Each wall is flat, endless, passes through zero and stands at right angles to its row. A trip goes straight from one point to another. Which walls does it cross, in order?
In the rows, 128 means zero.

Walls:
(1): [168 110]
(2): [ 80 131]
(3): [97 97]
(4): [190 129]
(5): [109 135]
Trips:
[111 117] to [ 89 169] => 3
[111 162] to [150 132] => 4, 2, 5, 1
[ 93 122] to [104  85] => none
[ 95 100] to [183  79] => 1, 5, 2, 4, 3
[117 135] to [162 179] => 3, 4, 2, 5, 1
[115 121] to [ 99 146] => none

Walls:
(1): [138 194 135 115  91 121 126 158 154  86 169 105]
(2): [107 161 119  82  81  78 154 169 102 118  88  85]
(3): [107  92 119 163 154  99 144 114 142 116  99 105]
(4): [175 118 124 155 121 136 139 131 102 137 222 120]
(5): [150 134 117 177  50 184 127  81 165 131 116 154]
(6): [197 117  76 168  92 123 179 148 165  71 149 137]
(7): [121 114 113  99 167 109 148 110  39  99 152 174]
(8): [117 113  54 121 112  82 245  38 165 129 105  87]
Trips:
[126 117  72  86 100 134  69 162 124 164  94 111] to [137 106 170 119 166 141  98 136 134 121 118  63] => 3, 2
[ 61 139 113 135 113 146 109 171  80 106  70 148] to [152 123 104 143 175 144 125 142  86 144 189 105] => 3, 4, 2, 6

Walls:
(1): [116 123 160 154 146 172 129  97 135 149 151 151 118 149  68 111 141 162
 104 146 109 124 155  93 237 140 114 174 136 124  91  94  99 134 137 119
 104 118 142 152 140 143 160 102 142 147 130 147]
(2): [ 84 156 152  84 147 112  95 151  93 132 101 140 148 114 147 128 124  63
 123 135 110  80 176 121 111 103 159 115 154 120 139 105 133 122 107 108
 170 107 198 145 137 153  98 128 125 120 195 149]
(3): [183 139 161 136 140 124 146 155 112 136  99 125 152 157  84  85 181 151
 137 165 189 144  83 181 158  61 134 168 117 155 123 130  74 140 118 135
 101  34 132 149  95 147 149 133 135  73 168 122]
(4): [123 171  78 159 124 143 162 155 100 139 126  80 182 157 101 118 166 170
 120 139 113 141 150 161  95 122 129  68 151 148 208 136 169 153 136  74
 166 102 188 136 189 141 162 151  98 113  77 130]
(5): [206 113 136 133 142 226 126  80 113  82  92 115 198 152  93 111 158  94
 130 172 110 123  98  70 148 131 124 110 105 135 129 133  97 166  94 126
 162 149  97 158 133 204 195 128 129 112 165 105]
(6): [196 161 123  71 127 143 138 115 113 148 148 118 148 141 125 105 126 129
 125 136 140 119 166 131 157 109 187 114 119 160 102 127 160 157 149 153
  35 155  90 116  90 124 100 140 105 100 144 136]
(7): [ 60  81  36 102 145 146 131 109 101 136  59 149 112 123 213 166 147 128
 172 158 184 109 133  88 114 108  79 116 137 118 185 133  48 131 166 193
 141 103 158 148 115 122 182 164 141 151 153 125]
(8): [132 130 132 140 165  76 170 120 106 100  73 113 126 129 102 141 135 185
 164  82  76  80  76 147  67 160 118 134 129 111 148 151 154 130  95 153
 154 170 154  89 129 131  56 128 116 147 139 139]
(9): [119 209 110 127 143 174 157 147 123 162 202 138 100 145 113 143 118 140
 125 107 112 113  64 136  93 148 174 141 104 124 108 168 124 206 148 133
 120 154 129  95 124 188 123  95  86 138 122 160]
Trips:
[146 111 108 119 120 117 144 151  89 173 136 223  87 126 105  70  89  80
 171  68 130  71 134 127 162  86 124 129 154 117 128  32  94  98 113 140
  92 104  46 115 109 154 133 126 152 141 140 123] to [105 116 124 112 146 126 104 145 136 183 146  56 115  65 116 194 132 144
  67 143 193 144 165 146  57 134 112 109 100 138 161 152  63 130  88 156
 162 114 102 150 116 164 129 106 161 160  66 157] => 6, 1, 2, 9, 3, 4
[140 144 133 161 101 145 162  99 115 108 132 149 149 118 151 138  68 106
 121  52  80  77  48  71  76 124 145 192 149  53 128 106 139  71  96 112
 116  92 151 155 142 131 136 108 137  75  90 118] to [130 122 161 117  88 145 113 174 133 172 168 173  61 166 144  96  70 145
 150 160 128 131 142 139 139 121 215 188 146 134 147 118 160 155 100  91
  97 174 106 151 140 129 144 175  99 122  47 153] => 5, 2, 1, 8, 6
[ 96 153 113 139 207  73 112 179 156 167 101 150 139  86 150 156 121 102
  92 184 120 160 128 161 115  76 156 202  82 185  92 109 113 119 147 162
 144  95  93 162 125  86  95 139  65  92  91 130] to [107 126 115 122 115 101 128 163 109 120 155 110 119  97 100 126 122 128
 102  69  99 172 126 122 113  88 112 156 123 151  67 140 214  66 144 108
 201 139 168 107 176 192 154 101 138 155 112 108] => 7, 6, 9, 4, 3, 8

Walls:
(1): [126 146 195 100 141 131  85 127 107  97 108  93  97 124  88 174  89 136
 154 153 117 117  73 101 115 120 149 108 131  85 154 125 162 116 104 123
 140  79 131 217 190 138 128  71 120 160 144 161]
(2): [104 159 151 148  76 151  88  58 138 175 133 200 113 126 172 151 153 166
 195 145 115  88 109  71  60 130 167 140 143 115  50 185 138 181 132 112
 180 128 127 144 155 181 139 128  78 118 175  91]
(3): [152 123 143 126 109 133 163  56 151  96 104  60  61 224  72 110 106 127
  89 180 129 130  91 119 109 127 106 137  91 184 109 140 114 109 127 166
 109 162  81 148 125  61 142 109 153 171 171  54]
(4): [135 138 167 152  76  84 129 197 104 160 138 171 143 127 152  88 120 103
 167 107  95 141 133 188 113  90 143 135 104 218 107 173 168 151 129 149
 190 140 158  79 136  67 161 124 190 123 143 159]
(5): [155 133  99 159 160  89  97 122 141 115 147 161 106 150 137 112 151  97
 117 128 106 153 191 135 159 182 100 100 108 121 141 115 143 137  51 133
  77 117 229  91 144 184 108 125 123  83 160  61]
(6): [ 92 124 146  97 134 132 121 124 110 113 119 156 167 130  97  92 180 113
  97 118 135 137  76 122 105 117 120 115  60 130 102 111 155 157 154 149
 142 105 173 157  69  81  59 181 166 143 105 109]
(7): [ 76 162 150  96 113 149 115 102 131 119 111 160 150 121 132 128 165 103
 132 107 140  62 139 123 116 134 148  90  81 136  91 115 185 138 169 127
 115 123  71  67 169 125 114  92 114 170  74 127]
(8): [161  98 173 143 173 150 127 128 130  73 192  78 189 136  94 171 130 178
 101  76  91 150 127 125 218  69  99 175 140  74  64 119  44 124 123 109
  85 165  70 111  81 119 121 170 152 141 152 148]
(9): [117 170 141 162  88 167  73 130 135 101 104 148 182 118 113 189  96 194
 148 183 154 133 113 128 108 123 112 179 157 128 110 106 185  89  47 165
 152 196 116 133 130  83 136 127 153  96 138  57]
(10): [228 120 142 115  69 112 175 103 144 105 129 121 141 137  77 188  57 169
 154 124 164 116 164 173 100 121  96 144 108 161  84 142 183 114 175 123
 117 143  90 146 122 116 118 149  94 106 100  80]
(11): [142 130  82 143 122 115 198 105 153 103  97 175 172 137 161 130 143 121
 134 123 135 137 148 113 125 136 166 161 109 158 133 119 169 134 122 148
 157 146  77 111 127 113 120 120  69  78 111 223]
Trips:
[101 163 126 220  96 117 142 144 150  99 106 155 234 137 109 113 166 106
 124 119 170  67 111 172 135 108 100 168 181 164  77 104 177 170  78 143
 173 122 142 135 136 115  86  81 144 136  99 120] to [120 134 104 135  90  78 171 100 100 142 130 151 125  44 109 149 155 103
 130 105 176 115 168 103  88  76 151 101  97 168 156 105 103  77 158 106
 165 155 103 169 148 142 153 146 109 115 146 100] => 6, 9
[ 93 103 139 126 173 131 236 206 126  76 160 110 117 130  83 170 136 157
 135 123 110 147 183 156 157 125 114  74  83 146 135 202 175 139 110 160
 106 139 131 206 196 134 172 166 130 117 159 126] to [139  88 157 145 132 133 117  86 135  76  86 146 122 184 119 149  94  97
 143 140 121 122 105 165 153 151 139 181 106 179 147  47  95 136  89  99
 167 131  91 146 133 169 143  88  98 122 134 186] => 4, 5, 9

Walls:
(1): [106  89 118 117  69 105  89 146 110 149 135 143 123 107  97  68 111 137
 180 143 113 169 139 124 116  97 157 141  98 121  96 111 189 189 139 128
  79 141  72  91 120 131 125 145 149 140 129 144]
(2): [119  76 171 146 155 125 145 175 141 133 142 180  68 121  81  95 120 134
 134 182 138  90 157 107 191 133  95 113  83 177 154 150  92 124  97 123
  79 159 136 185 142  78 113 119 133  84 107 123]
(3): [140 191 166 156 127 112 114  73 108 138 142 174 123 125 111  98  91  49
 104 110 169  90 127 122 119  95 119 162  91 129 105 157 133 141 129 118
 133  56 142 130  90 148  88 105 130 121  73 131]
(4): [ 86 148 142  87 122 171 157 153 132 122  99  80  53 107  95  79 120 110
 133 122 161 194 143 191  82 112 172 143 151 141 126 157  31  82 170 106
 146  52  87 142 112 106  99 149 116 129 118 166]
(5): [ 91 150 167  55 153 145 124 170 159 163 115  77 138 125 109 103 128  92
 104 156 114  87 138 148 145 181 127 142  83 121 102 168 164 125 158 111
 128 146 126 172 134 131 147 179 164 140 163 103]
(6): [118  82 130 143 106 166 136 141 179  80 153 121 137  99 121 119 204 131
 138 169 135 105 188 186 147 122  89 139 125 140 105 157 108 111  73 101
 126  95 113 137 124 134 108 132 159 127 128  63]
(7): [125 107 136 145  79  82 134  74 126  21  68  98 119 124 137 108 159  95
 150 227  92  95  93  96 164 155 150 146 137 134 140 127 130 125 113 160
 136  93  74 124 173 105 129 107 132 112 131 114]
(8): [171  92 165 113  85 166 144 103 116 163 234 125 147 171 121  58  98 134
 170  86 200 107  83 179 108 137 148 185 115 140 102  81 164 101  47  73
 166  75  95 132 126  92 136 139 105 113 126 139]
Trips:
[120  76 113  67  87 128 169 112 160 155  97 191  69 166 156 172 126 105
 147 192  48 112 100  57 140 112 106  85  76 102 124 120 147 133 126 161
  98  85 124 122  93 119  88 124  50 118 111 158] to [160 192 175 160 103 168 137 194 114 118  82 142 191 143 142 121  27 156
 136 134 123  96 132 101 189 177 117 159  86  93 154 129 154 201  86  31
 109 169  98 123 113 164 138 105 132 189  94 132] => 5, 8, 7
[156 157 179 140 195 126 134  95 137  81 109 175 127 166  90  81  59 136
 139  94  54 116 173 178 188 161 151 104 110 170  81 125 181 186 137 131
 134 166  46 104 144  91  76  64  77 137  87 132] to [158 158 130 150 142 129 138 108 159 148 170 102 138  71 147 134 116 174
 151  92 178 137 118 168 166 133 124 150 112  87 146 137 118 156  97 143
 144 122 132  97 124 119  79 145 151 133 107 143] => 7, 6, 2, 1, 4
[164 144 138 143 172 128 141 124 158 119 166 150 203 100 189 166  80  90
 133 136  96 132 189 138 128 188 127 131 197 141 145  85 157 128 176 175
 107 110 158 112 151 121 153  87 150  98 138 148] to [115 134 155 165 107 129 156  99 221 106 112 133 118 132 141 176 122 176
 193 172 179 168 155 114 201 179  98 150 103 130 141 109  98 158 110 133
 159 100 166  81 185 118 140  88 128 133 111 140] => 7, 6, 2
[156  91 108 124 114 122 158  99 120  74 142 121 145  85 125  66 112 105
 138 141 132 177  95 121 145 129 155 102 158 100 110  94 125 165 125 162
 127  97  77 101 111 115 130 119 140 130  95 196] to [153  70 120 130 151 150  93 134 168 123 114 127 158  93 121  81 183  95
 160 145 132 126 130 115 176 130 118 135 192  47 153 125 171 135 105 175
 154 136  34  37  60 133 150 143 114 144 147 139] => 3, 6, 4
